Each row of a before or after table is a point. One or more steps were done to the points. Then noise was added and the rows were shuffled. The steps act on columns, c1 being the first. Name the steps. A step turns or swaps two columns, mirrors them in a line or flattens them onto one, adds a multiple of one to another, or multiplies or shifts one. Angles are multiples of 10 degrees, from the lower column toward the higher: turns from -170 to 170, lines from 10 to 170 but not 90. Use the fewest steps. Two steps may share a column if one is a turn and the other turns, adds or multiplies; they go together, in the order done. Otherwise the lowest column goes first.
(in the rows, 128 means zero)

Before (10 x 2):
[[ 83 103]
 [188  81]
 [154  99]
 [120 148]
 [ 79 166]
 [105  90]
 [180 146]
 [ 89 143]
 [200 181]
 [118 173]]
After (10 x 2):
[[115 188]
 [143  49]
 [218 125]
 [ 77 139]
 [127  92]
 [108 164]
 [148 174]
 [131 150]
 [180 114]
 [ 87 115]]
Steps: turn c1 and c2 by -40 degrees

Before (9 x 3):
[[124 178 145]
 [ 91  98 142]
 [137 118 113]
 [163 145 134]
 [120 146 201]
 [199  74  94]
 [ 72 175 110]
 [198 103  81]
 [167 185 168]]
After (9 x 3):
[[146  88  98]
 [199 156 115]
 [101 158 140]
 [ 70  89 194]
 [106 153  62]
 [125 119 147]
 [ 87 115 206]
 [137 179 110]
 [ 98 200 113]]
Steps: turn c1 and c3 by 150 degrees; turn c1 and c2 by -20 degrees

Before (14 x 4):
[[ 80 104 189 100]
 [ 78  79 127  86]
 [143 172 130  91]
 [190 159 188  46]
 [ 89 120 128  65]
 [121 116 166  66]
 [ 69 118 178 161]
 [160 171  82  71]
 [157 138 176 129]
 [ 88 129  95 107]
 [ 79 103 167  79]
 [117 158  89 126]
 [ 67 176 166 116]
 [188 133 104 117]]
After (14 x 4):
[[192 185 158  43]
 [ 67 162 181 116]
 [122  93 158 125]
 [148 128 170  88]
 [155 173 144 127]
 [119 170 118  68]
 [ 92 128 113  68]
 [ 82 166 105  79]
 [157  88 173  74]
 [ 83  92 129 111]
 [ 79 129  76  85]
 [192 110 129 119]
 [ 70 182 117 163]
 [ 81 187 103 101]]
Steps: swap c2 and c3

Before (10 x 8):
[[150 115  81 150 106 184 105 160]
 [158 138 125  88 200 138 184  62]
 [126 151  52 133 147 103 186  75]
 [ 93  77 158 114 116  58 136 148]
 [128 105 158  89  97  67 131  97]
 [ 33 128 142  99 108 131 182 139]
 [ 64  66 123 138 113 171 132 122]
 [196 133  86 160 151 100 193 105]
 [ 92 136 139 172  81 120 149 112]
 [196  72  89  73 142 115 227  94]]
After (10 x 8):
[[187 193 116 159 111 161 137 112]
 [171 170 143 158 108  53 183  98]
 [216 104 124 125 110  85 131  83]
 [ 85 127 136  77 150 185 192  65]
 [108 108 156 157 199 137 182  23]
 [139 151  90 107  80 101 152  72]
 [141  96 193 141 141 209 228  56]
 [148 175 130 183  96 167 133  59]
 [108 153 187  77 155 136 188  38]
 [131  65 146  82 105 124 106 124]]
Steps: turn c1 and c2 by 120 degrees; turn c2 and c6 by 120 degrees; turn c3 and c4 by 140 degrees; shift c8 by -40

Before (8 x 9):
[[129  91  93  87  72 108 101 211  89]
 [134  94 198 152 160 113 161 108  56]
 [185 128 135 128 169 109 125  88 140]
 [ 70 161  97  98 129 135 195 208 110]
 [135 174 202  90  79 136 113 198 146]
 [157 119  85 185 156  43 146 105  77]
 [158 177  95 174 131 174  85  87 109]
 [105  55 144 168 173  87  92 116 146]]
After (8 x 9):
[[ 66 170 146 142 117 134 197 205  95]
 [134 175  94 167 188 139 123 206 126]
 [162 171 152  85 107 172  80  93 146]
 [151 123 144  54 103  42 149 103 126]
 [135  94  62  60 158 119 165 113  86]
 [182 130 116 134 113 101 124  96 135]
 [109  51 105 109 129  75  91 118 173]
 [129  92 169 131 124 105 102 222  79]]
Steps: multiply c5 by 0.4; turn c3 and c5 by 140 degrees; mirror c4 and c9 in the line at 70 degrees

Before (11 x 12):
[[142 123 124 137 147 120 131 122 132 135 148 127]
 [123 131 161 127 127 133 134 127 121 126 126 115]
 [131 126 118 128 123 123 131 112 125 139 127 133]
 [124 133 130 173 119 142 131 129 120 121 125 127]
 [144 133 127 133 130 142 130 121 115 139 152 117]
 [125 125 117 126 116 119 130 114 119 128 142 196]
 [120 126 118 138 127 119  92 120 131 121 127 127]
 [132 124 117 126 136 138 127 138 119 139 131 125]
 [128 144 120 132 131 117 123 131 192 117 150 119]
 [125 144 118 129 140 132 130 121 113 131 131 135]
 [152 138 142 144 119 113 132 134 124 129 142 130]]
After (11 x 12):
[[111 126 123 127 122 124 117 135 126 144 141 127]
 [114 123 145 136 148 120 126 118 132 128 145 132]
 [130 142 145 132 132 117 148 124 192  23 153 129]
 [112 132 151 133 131 143 144 120 116 158 142 136]
 [124 144 128 128 141 131 113 134 112 154 144 126]
 [123 126 124 138 126 118 165 139 132 117 142  97]
 [120 139 145 144 118 112 120 105 126 134 114 130]
 [134 125 126 125 136 138 133 117 120 153 145 131]
 [131 133 127 173 120 141 126 131 121 135 124 131]
 [116 124 136 127 117 119   9 137 118 141 152  95]
 [130 131 137 126 126 134 142 132 120 137  76 142]]
Steps: turn c1 and c8 by -120 degrees; turn c3 and c11 by -70 degrees; multiply c11 by 1.6; turn c7 and c12 by 120 degrees; multiply c7 by 2; add -1.5 times c9 to c10

Before (13 x 14):
[[133 189 138 112 106 128 165  75  83 124 149 115  71 126]
 [ 90 122  96 200 102  79  91  83 122  94 116  71  91  75]
 [174 110 100  66 158 110 184 145 152 129  99 105 166 100]
 [198 166 122  27  79 143 179 162 218 126 117 133 137  84]
 [186 146 106 105 148 180 110  52 171  84 143  71 126 199]
 [161 161 152 119 114  96 148 161  90  95 104  63 150 156]
 [111 111  89 174  69 154 129  86 125 165 113 120 146 126]
 [171 109 154 114 116 141 213 135 102  65  37 125 115 129]
 [175 244 152  37  98 126 109 126 158 166  68 189  64 173]
 [ 84 147 113 134 152 157 143 186  63  93 171  77 111 117]
 [ 59 149 127 136 103 136 176  61 159 141  95 147 148 166]
 [180 154 204 139 162  95 124  76 166 108 156 133 114 110]
 [151 143 175  33 136 150  71 108 124 114 187  64 165 114]]
After (13 x 14):
[[110 158 156 159 129 100 148 155  92  95 156  87 155  99]
 [106 112 153 171  94 143 213 101 105  63 213 149 136 145]
 [136 148 197 179 113  91 126  77 164 111  91 152 113 151]
 [ 31 142 175 134 148 147  76 125 122 115  80  80 114  92]
 [ 58 107  96 159  91 107 180 127 152 135 137 128  95  94]
 [ 15 162 125 180 164 143 181 145 223 129 160 154  81 129]
 [110 194 139 130 158 136 163  66  83 127 125 134 141 186]
 [202 126  99 104 154  76  94  96 121  97 156  93  79 175]
 [148 150 112  80 130 151 144 179  61  87  80 104 124 145]
 [150 151 126  61 134 137 176  46 161 142 165 166 168 102]
 [ 99 149 101 176 124 179 111  51 167  84 103  93 189 110]
 [ 26 244 154 161 120 126 112 137 159 172 190 204 182 182]
 [177 111  84 123 172 157 128  85 123 168 168 138 125 113]]
Steps: mirror c1 and c4 in the line at 50 degrees; turn c5 and c11 by -150 degrees; add -0.3 times c7 to c8; shift c12 by 20; turn c13 and c14 by -100 degrees
